Rows are points. To make a cloud, some directions were put in groups of two or more. Within a group, all points are equally far from the middle, so they leave a hole (a ring in 2 directions, a hollow ball in 3). The other directions are filled evenly. Then the cloud was stretched, turned, moved and blurred a little. How many holes are there, and how many directions does each take, smallest first?

Cloud (13 x 2):
[+0.01 +0.60]
[+0.00 +0.60]
[-0.07 +0.61]
[-0.37 +0.47]
[+0.02 +0.60]
[+0.30 +0.47]
[-0.17 +0.59]
[+0.48 +0.06]
[-0.44 +0.34]
[+0.48 +0.15]
[+0.05 +0.60]
[+0.43 +0.32]
[-0.46 +0.25]
Holes: 1 (2)

Cloud (21 x 3):
[-0.22 -0.41 -0.23]
[-0.16 -0.02 -0.55]
[+0.49 +0.34 -0.54]
[+0.35 -0.11 +0.08]
[+0.30 -0.14 -0.70]
[-0.22 +0.12 +0.25]
[+0.35 -0.08 +0.29]
[-0.34 +0.56 -0.05]
[-0.52 -0.49 +0.18]
[-0.62 +0.22 -0.09]
[-0.47 -0.09 -0.56]
[+0.55 -0.23 +0.24]
[-0.63 -0.33 +0.00]
[+0.51 +0.22 +0.34]
[-0.71 -0.34 -0.75]
[-0.40 +0.06 -0.80]
[-0.32 -0.03 -0.98]
[+0.35 +0.55 +0.29]
[+0.47 +0.13 +0.23]
[-0.19 +0.19 -0.13]
[+0.42 +0.44 +0.54]
Holes: 0

Cloud (20 x 3):
[-0.76 -0.49 -0.04]
[-0.57 -0.18 +0.13]
[+0.17 -0.14 -0.21]
[-0.12 +0.15 -0.04]
[-0.08 +0.47 +0.26]
[+0.24 +0.61 -0.05]
[-0.81 -0.23 +0.13]
[-0.38 -0.22 +0.68]
[+0.31 -0.94 +0.15]
[+0.07 -0.11 -0.48]
[-0.03 -0.33 +0.00]
[-0.74 -0.34 +0.42]
[-0.55 -0.52 +0.46]
[+0.32 -0.60 +0.50]
[+0.14 +0.32 -0.71]
[+0.05 +0.55 -0.07]
[-0.02 -0.61 -0.54]
[-0.20 -0.64 +0.34]
[+0.53 +0.12 +0.14]
[+0.33 +0.04 -0.21]
Holes: 0

Cloud (29 x 4):
[+0.71 +0.38 -0.32 +0.31]
[+0.57 +0.34 -0.44 +0.52]
[-0.40 -0.37 +0.32 -0.74]
[+0.11 +0.11 -0.06 -0.56]
[-0.18 +0.02 -0.33 -0.66]
[-0.70 -0.38 -0.12 -0.57]
[-0.54 +0.25 +0.50 -0.02]
[+0.50 -0.06 -0.77 +0.17]
[+0.16 -0.77 +0.02 +0.00]
[-0.17 -0.41 -0.35 -0.85]
[-0.30 +0.21 -0.25 +0.45]
[+0.18 -0.46 -0.24 +0.23]
[+0.36 -0.21 +0.36 -0.34]
[-0.19 +0.65 -0.41 -0.25]
[-0.52 +0.15 +0.47 -0.23]
[+0.11 -0.03 +0.60 -0.50]
[-0.71 -0.53 +0.03 +0.04]
[-0.51 +0.22 -0.80 -0.15]
[+0.47 -0.05 -0.69 -0.40]
[-0.33 -0.06 +0.50 +0.51]
[-0.65 -0.15 -0.11 +0.00]
[+0.04 -0.56 +0.21 -0.72]
[-0.63 -0.02 -0.05 -0.17]
[-0.71 -0.39 -0.28 -0.05]
[+0.31 -0.57 +0.11 -0.31]
[+0.09 +0.39 -0.38 -0.50]
[-0.42 +0.06 +0.31 +0.42]
[+0.45 -0.17 -0.26 -0.30]
[-0.35 +0.27 +0.31 -0.35]
Holes: 1 (2)
